Rows are points. Each copy is the shape, with its points in the same order, turned, moved and blurred by noise. Say if it was mirrored as well.
In the rows, zero is written as 128.

Shape, 8 rows:
[[139 189 101]
 [ 97 136 109]
 [178 106 102]
 [ 54 141 174]
 [149 146 129]
 [166 126 217]
 [168 111 153]
 [103  82 117]]
Copy 1:
[[112 151  44]
 [ 99 175 109]
 [ 84  98 119]
 [168 211 138]
 [120 122  98]
 [191  93 150]
 [132  95 145]
 [ 93 161 161]]
Copy 1 is: only turned
Copy 2, 8 rows:
[[ 64 132 171]
 [114  80 167]
 [ 78  96  85]
 [184 104 190]
 [111 128 142]
 [178 183  87]
 [118 135  89]
 [126  62 120]]
Copy 2 is: only turned

Shape:
[[128 151 157 106 123 111]
 [106 166 155 134 174 219]
 [160 181 198 151 133 153]
 [132 103  74  72 133 117]
 [185 109 107 112 172 110]
 [111 108 208 152 104 217]
 [114  86 167 154 204  96]
 [104 137 144 148  99  86]
 [152 111 160 138  93 112]
 [115 149 146 129 121 144]
 [103 171  69 134  92 101]
 [143 177  88 144 108  89]]
Copy 1:
[[ 86 131 112 120  94  98]
 [122 249 126  99  99 122]
 [124 185 126 117  86  39]
 [ 99 114  75 125 149 175]
 [101 143  71 139 180 106]
 [142 188 177  33 103  88]
 [ 37 170 153 122 185  92]
 [ 90 106 163 144 102 108]
 [124 104 139 109 126  80]
 [114 157 133 116  98 115]
 [125 112 130 184  89 166]
 [124 118 114 193 103 123]]
Copy 1 is: only turned
Copy 2, 12 rows:
[[116 120 157 127  92  75]
 [140  51 173 154 176 102]
 [142 138 168 184 154  57]
 [122 112 128  62  71 140]
 [130 166 158  64 133 139]
 [159  89 196 229 119 138]
 [ 68 159 219 116 140 134]
 [ 70 148 137 162  85 101]
 [121 170 140 150  90 116]
 [117 113 150 143 118  93]
 [ 61 112  63 114  91 100]
 [ 91 148  83 104 112  87]]
Copy 2 is: mirrored
Copy 3:
[[104 149 145  91 115 150]
 [168 120  72 147 128 201]
 [139 161  69  64 107 154]
 [106  76 195 131 159 137]
 [136  89 150  88 187 115]
 [205 170 111 144  60 140]
 [158 193 132 123 217 130]
 [ 82 181 144 129 128 111]
 [121 155 149 101 108  90]
 [118 138 115 124 110 153]
 [ 30 110 135 152 127 118]
 [ 57 112 109 113 140 114]]
Copy 3 is: only turned

Shape:
[[100 104 143 119  92 146 185 109 104]
 [ 80 135  99 109 189 153 108 116 150]
 [198 108 155 200  91 172 122  73 122]
 [122 144 117 158  85 112 196 146 198]
 [113  87  94 108  69  89 101 173  90]
 [168 163 169 147 178  60 169 145 138]
 [127 136 111  94 189 164 120 102 153]
 [159 134 170  92 121 149  85 103 122]
 [115  89 202 157 171  61 156 154  83]
 [ 97 122 117 103  79  92 192 161  72]
 [137 163 149 108 120  68  92  82 114]
 [111  95  99  75 153  75 104  86 142]]
Copy 1:
[[148  89  56 138 147 114  58 117 137]
 [150  96 107 144 113 169 156  80  97]
 [ 82 158 100 204 200 129  75 129 195]
 [202 135 126 111 148  94  81  74 190]
 [154 107 132  86 161 135  71 190  96]
 [102 140 117  89  75  83 139 103 198]
 [144 113 106 172  89 180 146  93 135]
 [ 83 113 137 171 101 165  76 125 132]
 [ 69  70  84  88 119  47 136 144 154]
 [167 115  59  66 126  94  49 148 123]
 [ 71 121 136  85 121 179  84 110 155]
 [136  67 120  93 119 206 132 134 146]]
Copy 1 is: mirrored
Copy 2 (12 x 9):
[[ 91 132  70  96 170 165  98 125 113]
 [110 121 129  99 136  77 167 174 163]
 [ 55 169 126 138  88 170 132  58  67]
 [126  67  70 151 137 132 125  55 150]
 [118  84 168 152 145 168  52 165 109]
 [162 128  73 205 134 176 178 139 139]
 [146 155 132  96 119  98 162 153 168]
 [118 183 172 115 116 183 139 123 157]
 [114 101  96 176 167 226 163 202  97]
 [126 107  66 142 197 178  50 149 111]
 [ 90 171 134 185 115 167 116 153 187]
 [116 121 124 136  82 144 109 198 184]]
Copy 2 is: only turned
Copy 3 (12 x 9):
[[146 123 110 136  92  90 178 116 182]
 [ 97 162 122  72 120 114  79 158 180]
 [163  64 109 144 177  66 168 150  90]
 [ 61 156 130 168 125 111 159  68 141]
 [121 177  61 161  57 144 148 161 111]
 [ 87 124 201  88 103 148 179 115  87]
 [122 149 139  73 128  85  78 144 150]
 [191 124 139 109 132 130 107 143 108]
 [118 149 176 108  91 176 229 197 143]
 [118 146  93 146  14 128 194 114 156]
 [153 146 103  58 120 162 148 108  95]
 [134 223 102  61 115 103 133 138 114]]
Copy 3 is: mirrored
